Rows are points. Each copy is the shape, with its points in the same order, stretched, turned, moved and blurred by noise. Some copies are also mirrored. Which?

Shape (7 x 2):
[[ 10 -28]
 [-22  14]
 [-20  14]
 [-18 -57]
 [ 15  51]
 [  7 -27]
 [ 38  10]]
Copy 1 (7 x 2):
[[  8  23]
 [-22  -8]
 [-14 -11]
 [-12  46]
 [  8 -34]
 [ 12  20]
 [ 36  -5]]
Copy 1 is: mirrored
Copy 2 (7 x 2):
[[ 35 -32]
 [  3  15]
 [  1  13]
 [ 82 -14]
 [-41  -7]
 [ 37 -28]
 [-20 -49]]
Copy 2 is: mirrored
Copy 3 (7 x 2):
[[-17  28]
 [ 11 -30]
 [ 13 -31]
 [-63  25]
 [ 66 -26]
 [-17  22]
 [ 40  16]]
Copy 3 is: mirrored
Copy 4 (7 x 2):
[[ 18   5]
 [-26  22]
 [-26  25]
 [ 42  26]
 [-58  -3]
 [ 16   9]
 [-17 -17]]
Copy 4 is: mirrored

Shape (6 x 3):
[[  7 -40  17]
 [-36   8 -36]
 [ 30 -15  41]
 [-10  25 -13]
 [-41  45   6]
 [ 34  -9  29]]
Copy 1 (6 x 3):
[[ 31  47  23]
 [ 27 -15 -25]
 [  8  34  48]
 [ -1 -17   1]
 [ 15 -51  21]
 [ -2  31  41]]
Copy 1 is: only turned
Copy 2 (6 x 3):
[[-21 -41  41]
 [ -5 -12 -46]
 [ -5 -20  54]
 [ -4  12  -9]
 [ 44  14 -19]
 [-18  -7  57]]
Copy 2 is: mirrored
Copy 3 (6 x 3):
[[ 29 -25  28]
 [-23 -30 -22]
 [ -3   5  45]
 [-37  -6 -10]
 [-78 -22  17]
 [  1  19  31]]
Copy 3 is: only turned

Shape (11 x 6):
[[-21 -19  11 -13  18  -7]
 [ -3 -20  39 -50 -30  15]
 [ 29  -5  33 -16 -20  14]
 [  8  17  23  -7  11 -33]
 [ 41   1 -15 -19  -4  23]
 [  8 -15 -48   4   5  20]
 [-14  12  26 -57 -20 -16]
 [ 11   6  11 -12 -35 -45]
 [-22  24  31  13  27   7]
 [ 15  41  19  36 -34 -24]
 [  1   2  25  42 -21 -38]]
Copy 1 (11 x 6):
[[ 12 -43   0 -15  -9   6]
 [ 27 -16  21  17 -43  46]
 [ 20  22  24  32 -30  17]
 [ -1  -7 -19  17 -13   8]
 [ 64  29  -6  -4  -4 -13]
 [ 49  10  -8 -58  15 -29]
 [ 25 -21 -22   9 -28  49]
 [-11  21 -13 -14 -47  20]
 [ -5 -23   9  31  33  22]
 [-38  61  13  16  -5  22]
 [-58  25  23  -3 -26  11]]
Copy 1 is: mirrored
Copy 2 (11 x 6):
[[ 16  -9   9 -60  21 -13]
 [ 38  47  33 -64 -25  -4]
 [ 19  41  10  -7 -18 -38]
 [ 10  11  35   3  33 -42]
 [ 39  17 -32  20 -20 -19]
 [ 18 -20 -56   0   4  19]
 [ 38  36  62 -36  -8   0]
 [  4  49  35  14  39   5]
 [-18 -42  34 -22  -2 -50]
 [-45  18  36  65  18 -23]
 [-47  20  23  14  53 -22]]
Copy 2 is: only turned
Copy 3 (11 x 6):
[[ 32 -15  32  17  -6  17]
 [ 55  52  44 -44 -31 -11]
 [  8  32  28 -49   6 -41]
 [-46 -10  30 -17  -3  21]
 [ 11  -2 -35 -44   9 -45]
 [ 30 -18 -52  18   9 -35]
 [  5  41  31 -36 -46  36]
 [-56  30  19  -5 -50 -13]
 [ -4   2  44   2  56  36]
 [-93  48  18   0  22 -22]
 [-60  19  47  32   1 -27]]
Copy 3 is: only turned
Copy 4 (11 x 6):
[[ 43   7  -6   1  14  28]
 [ -5  50  -6 -38  24  -3]
 [-30  38   9  -6  25 -16]
 [ 32 -17  14   2  38 -10]
 [-62  16 -23 -17  12  -3]
 [-23  -7 -31  -8 -30  24]
 [ 24   8 -15 -40  40 -25]
 [ 15 -32  30 -33   1 -21]
 [ 57  15 -10  41  20 -19]
 [ 24 -23  36  11 -16 -61]
 [ 50 -23  59  17 -21 -19]]
Copy 4 is: mirrored

Shape (14 x 9):
[[  8 -19  24  26  78  -2 -17  11  -2]
 [  9  19 -20 -33  -9  24  -3   8  -2]
 [  1  -3  21  22  22  33  -6  10  13]
 [ 18 -12  22  18  -4  35 -39   1  -9]
 [-55 -21   3  22 -40  45  17 -12   4]
 [ 22  49  10   8 -37   6   4 -10 -11]
 [ -4  26  10   5  61  29 -65  12  -7]
 [-10 -17 -32  14 -38  32   5   3   4]
 [ 16  -1  14 -39 -35  27   1   2  -4]
 [ -8   1  23 -29 -41 -49   6  13  10]
 [ 15  41  12  11 -44 -24   2  17 -45]
 [ 23 -13  11   1  14  35  -4   8   0]
 [ 25 -15  -1 -36 -15   1   4 -35  -4]
 [ 16  12   3  27 -31  15  -9  -2  13]]
Copy 1 (14 x 9):
[[-70 -59 -38  -7 -21  49 -49  21 -16]
 [ 45  12  38 -29   6  18  31   2 -11]
 [-41   2   5 -15   0  27   0  18  23]
 [-39   0   8 -12 -39  25  40  32  24]
 [-27  19  77  24  21 -41  27 -20  63]
 [ 34  47  -4 -40 -15 -30  43 -13   0]
 [-33 -62  -3 -66  -5  42  20  53  -8]
 [ 23   2  44  25  -1   7  50 -26  42]
 [ 19  54  48 -12  -4   0  28  16 -15]
 [ 19  70  18  48  22 -49   4  23 -62]
 [  7  52 -15  -3 -26 -35  46 -44 -53]
 [-23  11  11 -13 -20  40   8   8  14]
 [ 38  19  21   2 -34 -12  -2  20  -8]
 [ 12  33  -5  -5  -8 -10  42   2  36]]
Copy 1 is: only turned
Copy 2 (14 x 9):
[[-38 -25 -75  -6  32 -27 -48 -16  -7]
 [ 11  28  15  20  15  11  -7  19 -14]
 [-27 -16  -5   8  22  -4  -9 -24  -3]
 [-49  32  11 -20  26   7  27  -5 -29]
 [ -9 -65  75   8  -5  20  47  30  43]
 [  4  45   3 -23 -31  55   4  -5  -2]
 [-67  57 -30  10  56 -24 -75 -25  13]
 [  8 -35  73 -12  16  32  19  32 -14]
 [ 13  33   5  19  -6   9  65  13 -20]
 [ 68   0 -60 -15   1  32  65  24  34]
 [  0  50 -41 -33 -22  98  13  41   7]
 [-21   3  -5   5  14  -6  11  -7 -38]
 [ 27  11   3 -22 -19 -22  50  14 -28]
 [ -1   5  30 -37   4  34  11 -11 -13]]
Copy 2 is: mirrored

Shape (14 x 11):
[[ 25  35  12 -16 -12  40   2  -3  24  48  37]
 [ 36 -19 -13 -14  37  13  13  -1  29  17  49]
 [ 32  -4 -30   2 -10   6 -28 -21   8  -3 -11]
 [ 33  30   6 -11   3  35  -1  15   5 -22  22]
 [  8  17 -43  20 -13 -50  10 -19  25   5  -1]
 [  8  20   8   5 -15 -10 -80   5 -43 121 -10]
 [ 16   8  -4 -17 -13  42  16  10  33  -1 -21]
 [-10  -8  17  -3 -11  24   5  17   0  -4   1]
 [  8   1  23 -10  13 -30   1 -12  35  -7 -12]
 [-17  11  10 -71   8  14  11   9  10   6  32]
 [ -3 -10 -20  10  -6  27   7 -51 -94   6  -3]
 [-66 -13  21 -32   9  38 -16   8  28  -7  36]
 [ 23 -13   6 -23 -23  24  12  17  11  -9  31]
 [-17  -9 -21   4  15  36   4  10 -36  -9  -7]]
Copy 1 (14 x 11):
[[  2 -64  61  16   2 -15 -17  25  44  34   9]
 [-19 -22  77  23  -4 -43  -6  18   5 -22 -12]
 [ -8  23  25 -11  41   7 -12  14   1   2  -1]
 [ 21 -14  23  27  -8 -16 -43  49   0  -9 -21]
 [-24  26  31 -30  -7  59  12 -16 -17  26  -5]
 [-12 -61   5  28 103 -13  -3 -65  -5  65  63]
 [ -2  -6   2 -11 -16 -20 -17  63  29  -1   8]
 [ 14 -18 -26  -7 -14 -22 -22  10  26 -16   8]
 [-11 -29   0 -42  -8  19  15  21 -14 -27   4]
 [ -3 -78   7  24  -8 -11  23  49  36 -29 -29]
 [ 81  31   8  70   9   5   4 -25  42 -28  64]
 [ 25 -66 -27 -41 -30 -34  20   6  39 -11 -49]
 [-17 -26  15  10   5 -22 -36  26  47 -23 -12]
 [ 47  26 -23  37 -21 -35 -13   9   2 -16  11]]
Copy 1 is: only turned
Copy 2 (14 x 11):
[[  0 -29 -57 -13  28  35   1  -7 -13  47  26]
 [-24 -60 -40  13 -10  39  -5 -17 -12 -10 -20]
 [  0 -16 -21 -20 -28 -14 -14 -15  21   4  -7]
 [ 23  -7 -33   4  -6   2 -11  30 -44  -3  31]
 [  7 -17   9 -20 -10  29 -36 -18  48   1 -37]
 [ 38  13 -48 -51  72 -16  90 -39  64  81 -42]
 [-15  17 -42  12 -14  13 -23   7 -27  24  16]
 [  5  14  -7  18  10  -5   7  32 -20  32  10]
 [-38   2   3 -16  12  17 -15  12  39 -17  -6]
 [ -2 -20 -53  47  39   8 -19  34  32 -10  41]
 [ 37 -50 -38 -27   2 -59 -10  60  25  69 -57]
 [-12 -21   5  44  59 -35  -6  15  -7  28  46]
 [  3   0 -23  39 -21  26   5  26 -12  15  38]
 [ 22 -10 -26  10  12 -43  -3  35 -38  38 -37]]
Copy 2 is: mirrored
